Rows are points. Each copy is the shape, with its points in the same order, turned, moved and blurred by noise. Some copies are also mirrored. Which?

Shape (8 x 3):
[[ 3.6  2.2 -5.2]
 [-0.7  2.9 -1.4]
 [ 3.5 -5.7  5.9]
 [-2.3  2.7 -3.4]
 [ 3.3 -1.2 -7.2]
 [ 5.4 -1.4  5.4]
 [-0.9  0.9 -2.5]
 [-0.4  1.7 -6.1]]
Copy 1 (8 x 3):
[[-5.7  1.0 -2.4]
 [ 0.0  1.5 -0.9]
 [-0.2 -6.8  7.7]
 [ 0.4  0.8 -3.7]
 [-7.1 -1.7 -4.1]
 [-1.2 -2.2  8.0]
 [-0.9 -0.5 -2.4]
 [-2.8  0.4 -4.7]]
Copy 1 is: mirrored
Copy 2 (8 x 3):
[[ 4.6  1.3 -4.8]
 [-0.7  2.2 -2.7]
 [ 1.2 -5.4  6.2]
 [-1.1  1.8 -5.1]
 [ 5.0 -2.4 -6.5]
 [ 3.2 -1.3  6.2]
 [-0.2 -0.2 -3.4]
 [ 1.3  0.5 -6.9]]
Copy 2 is: only turned
Copy 3 (8 x 3):
[[ 4.1  0.1 -4.2]
 [ 0.2  0.7 -0.8]
 [ 4.7 -4.7  8.4]
 [-1.9  0.5 -2.5]
 [ 5.0 -3.3 -5.4]
 [ 6.4 -0.2  6.9]
 [-0.3 -0.5 -1.6]
 [ 0.2 -1.1 -5.2]]
Copy 3 is: only turned
Copy 4 (8 x 3):
[[ 3.5  2.7  1.5]
 [-2.1  2.7  2.1]
 [-3.9 -3.7 -7.6]
 [-1.0  1.9  4.6]
 [ 5.8 -0.3  2.8]
 [-2.0  0.7 -7.9]
 [-1.7  0.3  2.5]
 [ 1.9  0.9  5.3]]
Copy 4 is: mirrored

Shape (9 x 4):
[[-5.7  1.4 -3.0 -3.1]
 [-2.0  4.3  6.8 -1.4]
 [-1.5  1.9  0.9  1.1]
 [-1.6 -4.6  0.5 -0.2]
 [ 5.5  4.3 -1.9  0.0]
 [ 2.0 -3.7  0.5 -4.9]
 [ 1.0 -1.3 -1.8 -5.3]
 [-4.7  3.0 -4.7 -4.9]
 [-3.6  2.6  5.4  4.6]]
Copy 1 (9 x 4):
[[-3.5  3.1 -4.3 -4.8]
 [-4.4  4.3  1.1  5.7]
 [-1.6  2.4  1.6  0.0]
 [-2.3 -4.4  0.5 -1.6]
 [ 6.9  1.7 -0.3  2.4]
 [ 0.4 -5.4 -3.8  1.8]
 [ 2.1 -2.7 -5.4 -0.1]
 [-0.9  4.0 -6.2 -4.1]
 [-4.0  4.4  5.5  2.1]]
Copy 1 is: mirrored
Copy 2 (9 x 4):
[[-6.4  5.1  0.9 -2.3]
 [-0.3  3.2  9.2  1.1]
 [-1.3  5.0  2.3  1.7]
 [-2.1 -1.3 -1.7  0.8]
 [ 5.0  7.5 -0.2 -0.1]
 [ 1.2 -1.2 -2.0 -3.8]
 [ 0.3  1.8 -0.8 -4.8]
 [-5.8  7.1 -0.2 -4.8]
 [-2.0  4.3  6.8  6.3]]
Copy 2 is: only turned
Copy 3 (9 x 4):
[[-4.9  4.2  0.3 -1.3]
 [ 4.7  8.6  2.6 -4.4]
 [ 1.4  4.1  2.4 -0.7]
 [ 2.2 -0.8 -1.6 -1.2]
 [ 1.4  1.4  9.4  0.6]
 [ 1.2 -3.0  1.8 -5.4]
 [-1.4 -1.4  3.0 -4.4]
 [-7.0  3.9  2.2 -2.6]
 [ 5.4  8.4  0.3  1.6]]
Copy 3 is: mirrored

Shape (12 x 6):
[[-7.4  3.4 -1.8 -3.0  2.1  6.7]
 [ 5.5  1.7 -2.0  3.4  9.3  2.7]
 [ 5.5  3.8 -2.0  7.6 -0.3  2.2]
 [ 0.5  1.9  0.3  5.7 -0.8 -7.3]
 [ 1.2 -2.3  3.6 -2.0  0.0 -1.3]
 [-0.5  2.9 -1.7  4.2  4.4  1.2]
 [ 2.6 -4.4  6.9 -0.7  0.5 -0.4]
 [-8.1  2.0  4.3 -2.4  5.5  1.1]
 [ 2.0  2.5  1.7  6.4 -1.0 -2.9]
 [ 0.9 -2.4  4.0 -1.9 -0.8 -3.2]
 [ 0.9 -4.0 -4.0  4.0  2.1  2.8]
 [ 1.1 -5.3 -2.8 -1.5 -1.7 -4.8]]
Copy 1 (12 x 6):
[[-5.1 -1.9  2.2 -4.2  2.9  9.0]
 [ 8.8 -4.9 -3.2  1.0  3.5  4.2]
 [ 6.0  2.7 -6.3  2.1 -3.1  2.7]
 [ 0.2  3.7 -4.7  3.4  1.5 -4.7]
 [ 1.8 -2.0  3.9  1.0 -0.7 -3.4]
 [ 1.7 -1.7 -3.6  1.9  2.4  3.9]
 [ 2.2 -1.5  5.6  3.9 -1.3 -3.0]
 [-3.9 -1.4  4.0  1.5  8.6  4.1]
 [ 1.8  4.1 -2.7  4.2  0.9 -1.0]
 [-0.5 -1.1  3.5  0.7  0.3 -4.2]
 [ 0.5 -6.1 -4.1  2.2 -2.7  2.7]
 [-2.5 -4.8 -0.4 -2.0 -2.8 -5.0]]
Copy 1 is: only turned
Copy 2 (12 x 6):
[[-2.1  1.4  6.0 -0.7 -6.0  5.9]
 [11.4  0.3  3.7  0.7  3.9  2.4]
 [ 3.9  0.9 -2.0  6.9  5.9  0.8]
 [ 1.1  1.7  2.2  3.9  3.0 -8.3]
 [ 1.6 -2.6 -1.1 -3.7 -0.8 -3.3]
 [ 4.0  1.1  4.7  2.7  1.4  0.1]
 [ 2.0 -7.1 -1.0 -4.3  1.1 -3.4]
 [-1.4 -0.9  9.4 -4.6 -2.4  0.1]
 [ 0.9 -0.2  0.1  3.5  4.7 -4.5]
 [ 1.0 -3.1 -1.5 -3.3 -0.7 -5.6]
 [ 6.3 -3.4  0.7  4.6 -2.4 -0.2]
 [ 4.1 -1.2 -3.3  0.7 -5.4 -7.3]]
Copy 2 is: mirrored
Copy 3 (12 x 6):
[[-3.8 -1.9 -4.7 -3.5  3.3  7.5]
 [ 6.7  2.4 -7.5  4.5  0.5 -1.2]
 [ 2.1  2.0 -0.8  6.9 -5.9  0.5]
 [-3.3  1.2  3.2  6.5  0.5 -5.7]
 [ 2.3 -1.3  3.0 -2.1  2.3 -3.0]
 [ 0.1  1.2 -3.8  4.8  1.1  0.8]
 [ 6.0 -1.6  5.7 -1.3  3.3 -2.3]
 [-2.1  0.4 -1.1 -1.8 10.0  3.5]
 [-0.5  2.0  3.1  6.1 -1.0 -2.0]
 [ 1.5 -1.5  4.1 -2.0  2.6 -4.1]
 [ 2.6 -5.6 -3.3  3.8 -0.9 -0.4]
 [-0.9 -6.0  0.9 -0.7  0.0 -7.6]]
Copy 3 is: only turned
